Rows are points. Any point is a mix of the corners, with weights that add up to 1. It lies inside the corners' shape when no weight is negative. Is each point inside? If not, which corners have a negative weight?

Corners:
(1): |  75 | -27 |
(2): | 13 |  5 |
(3): | -68 | -25 |
Points:
| -44 |   4 | => outside (1)
| -27 | -32 | => outside (2)
| 12 |  3 | => inside
| -7 | -4 | => inside
| -33 | -31 | => outside (2)
|  30 | -10 | => inside

Corners:
(1): | -25 | -21 | -26 |  24 |
(2): | -36 |  28 |  -2 |  -6 |
(3): | -65 | -62 | -47 |  -7 |
(4): |  42 |  42 |   1 | -23 |
(5): |  45 |  56 |  58 | -15 |
Points:
| -21 | -14 | -21 |  17 | => inside
| 24 | 35 | 15 | -3 | => outside (3)
| -14 |  22 |  -1 | -10 | => inside
|  27 |  66 |  40 | -19 | => outside (1, 3)
|  33 |  36 |   1 | -20 | => inside

Corners:
(1): | -27 |  -4 |  46 | -25 | -29 |   7 |
(2): | -14 | -26 | -81 |  13 | -29 | -63 |
(3): |   2 | -33 |   3 | -41 |  38 | -28 |
(4): |  2 | 32 | 75 | 30 | 49 | 63 |
(5): |   10 | -104 |  -20 |  -30 |  -23 |  -14 |
(6): | 48 | 55 | 47 | 15 |  9 |  8 |
(7): | 11 |  9 | 93 | 32 | 24 | -2 |
Points:
| -15 | -32 | -10 |   1 | -22 | -18 | => outside (3, 6)
|  -9 | -15 |  26 | -16 | -14 |  -2 | => inside
|  1 | 20 | 56 |  5 | 23 |  2 | => outside (5)
|   3 | -26 |  11 | -29 |  31 | -22 | => inside
| 13 |  2 | 18 | 13 | 18 | -3 | => outside (1)
|   7 | -56 |   4 | -20 |  -1 | -13 | => inside
|  26 | -24 |  38 | -29 |   7 |  33 | => outside (2, 7)

Corners:
(1): | -16 |  41 | -12 |   9 | -22 |   8 |  53 | -12 |  23 |
(2): |  11 |   2 |   9 |  38 |  24 | -42 |   0 | -87 |  54 |
(3): |  -7 | -43 |   3 |   1 |  -3 |  12 |  38 |  47 |  48 |
(4): | -58 |  -6 | -53 | -32 | -19 |   4 |  35 |   7 | -19 |
(5): |  14 | -26 |  18 |  46 | -38 |  35 |  37 | -59 |   7 |
(6): |  25 |  37 | -59 |  45 |  53 | -83 | -52 |  57 |   9 |
(7): |  17 |  42 | -26 |  68 |  44 | -38 | -81 |  11 |  34 |
(8): |  12 |  -6 |  -8 | -53 |   9 |  47 |  50 |   1 |  -3 |
(9): |   3 |  -8 | -29 |  27 |  -5 |  43 |  40 | -78 |  66 |
(10): |   9 |  26 | -12 |  51 | 114 | -59 | -55 |  57 |   2 |
Points:
|   9 |   7 |  -8 |  54 |   7 | -22 |   4 | -53 |  19 | => outside (3, 7, 8)
|  -4 |   6 | -19 |  31 |   5 |  -5 |  10 |   8 |  20 | => outside (2, 8)
|  12 |  15 | -28 |   8 |  25 | -16 |  -1 |  16 |  11 | => inside
|   2 |   6 | -13 |  12 |   9 |   0 |  13 |   8 |  25 | => inside
|   2 |   4 | -11 |   3 |  18 |  12 |  14 | -18 |  31 | => outside (5, 6)
|   1 |  11 | -17 | -10 |   8 |  35 |  21 | -12 |   1 | => outside (2, 3, 6)
|   2 |   9 | -23 |  11 |  11 |  10 |  11 |  -2 |  22 | => outside (2)
